Each point is reached from the start by the listed moves, each made once or not at all, plus a little noise. Say if it took an odd or an even number of moves. Then give how often each move was made.
In the rows, zero is written as 128.

Moves:
(1): [131 183 175]
(2): [124 161  91]
Start: [122 136 122]
Points:
[123 139 124] => even (0, 0)
[122 228 127] => even (1, 1)
[121 168  83] => odd (0, 1)
[130 192 170] => odd (1, 0)

Moves:
(1): [126 166 189 119 126 135]
(2): [106 173  89  97 151 119]
(3): [102 109 142 122 170  87]
(4): [106 127 144 160 101 120]
Start: [148 133 146 126 125 110]
Points:
[ 78 158 137 123 163  53] => odd (0, 1, 1, 1)
[103 214 182 118 119 100] => odd (1, 1, 0, 1)
[125 217 171  86 144 106] => even (1, 1, 0, 0)
[ 99 149 236 143 138  67] => odd (1, 0, 1, 1)

Moves:
(1): [125 138 134 131 158 147  97 171]
(2): [154 113 182 141 145 136  99  66]
(3): [146 113 136 135 173 133 139 143]
(4): [124 108 121 121 103 149 135 137]
(5): [128 136 148 178  96 131 146 119]
(6): [124 134 159 128 100 118 160 127]
(7): [165 148  65 112 118 120 131 167]
(8): [148 101  96 136  78  87 129 131]
Start: [153 126 132 133 137 137 124 112]
Points:
[207 107  48 168  22 110 151 153] => even (0, 0, 0, 1, 1, 0, 1, 1)
[191  74 151 149 111 142  74 105] => even (1, 1, 0, 1, 0, 0, 0, 1)
[213  59 174 203  92 133 130  70] => odd (0, 1, 1, 1, 1, 0, 0, 1)
[193  98 204 202  45  96 144  43] => even (0, 1, 0, 0, 1, 1, 0, 1)
[163 100 138 135 188 182 110 179] => odd (1, 0, 1, 1, 0, 0, 0, 0)

Moves:
(1): [125  92 158 155 105 124 146 115 129 115 156  99 169]
(2): [147 140  89 137 154 156 102 143 121 121 111 132 135]
(3): [167 112  93 124 129 113 139 125 111 114 108 121 134]
(4): [142 134 155 129 124 127 174 102 100 143 110 139 127]
(5): [126 128 154 138 112  59 147 113  68 122 141 147 150]
(6): [108 103 124 114 129 124 127 119 108 124 127 134 113]
(7): [100 142 127 116  97 101 107 131 123 118 158 145  94]
(8): [132  95 111 117 132 144 151 152 110 129 116 139 155]
(9): [102  98 100 137 112 123 124 144 121  76 112 118 150]
(10): [139 129 119 138 147 120 135 151 121 104 135 111 153]
(11): [116 115 119 142 129 154 178 127 156 142 109 149  78]
Start: [124 115 124 147 163 126 124 112 130 115 129 150 129]
Points:
[130  65 108 156 175 122 239  99  27 128  73 219 120] => even (0, 1, 0, 1, 1, 1, 0, 1, 0, 0, 1)
[ 60   7  95 156 118  96 143 156  75  17 168 125 195] => even (1, 0, 0, 0, 0, 1, 1, 1, 1, 1, 0)
[156  32  64 185 165 119 179 114  42  18  95 104 212] => odd (1, 1, 1, 1, 0, 1, 0, 0, 1, 1, 0)

Moves:
(1): [120 105 123 115 111 143 116 129 100 122 128  99 135 123 128 146 139]
(2): [126 122 142 148 128 146 106 122 147 117 133 125 141 108 143 122 150]
(3): [139 136 130 135 137 108 139 122 140 138 121 152 126 132 123 101 134]
(4): [126 141 133 126 125 137 132 141  97 104 122 133 117 126 146 145 136]
(5): [107 115 151 141 134 123 111 115 155 131 122 123 135 130 128 124 131]
(6): [147  92 144 152 122 146 116  85 142 126 122 133 116 147 147 130 119]
(7): [141 126 119 117 139 128 135 131 104 108 119 133 136 121 141 137 124]
(8): [131 117 132 108 135 144 134 116 112 138 136 130 124 141 132 126 130]
(9): [122 132 131 137 136 125 120 138 143 114 129 131 129 129 117 120 145]
(10): [124 136 124 128 128 148  93 142 120 117 103 122 130 103 125 148 126]
(11): [124 137 125 121 130 133 131 126 132 105 117 134 117 120 139 112 126]
(12): [128 129 156 122 124 134 119 122 119 119 129 120 130 123 113 124 129]
(13): [133 110 128 123 121 120 146 122 139 144 138 124 129 119 113 134 132]
(14): [127  88 143 111 103 127 110 116 127 148 148 123 126 139 114 133 120]
Start: [127 102 137 125 117 109 150 124 123 115 134 132 129 137 143 128 134]
Points:
[156  62 202 135 114 153 151  58 128  83 128 158 107 128 174  99 166] => even (0, 1, 1, 1, 0, 1, 0, 1, 0, 0, 1, 1, 1, 0)
[141  83 139 121 110 143 120 139  74  68 103 125 147  72 166 168 179] => odd (1, 1, 1, 1, 0, 0, 1, 0, 0, 1, 0, 0, 1, 0)
[146   7 151  80  88 182  89  75  65  81 113 109 117 133 173 165 122] => odd (1, 0, 0, 0, 0, 1, 1, 1, 0, 1, 1, 0, 0, 1)
[105  98 151 130 107 152 115 142 101  37 124 115 128 103 176 134 189] => odd (1, 1, 0, 1, 0, 0, 0, 0, 1, 0, 1, 0, 0, 0)
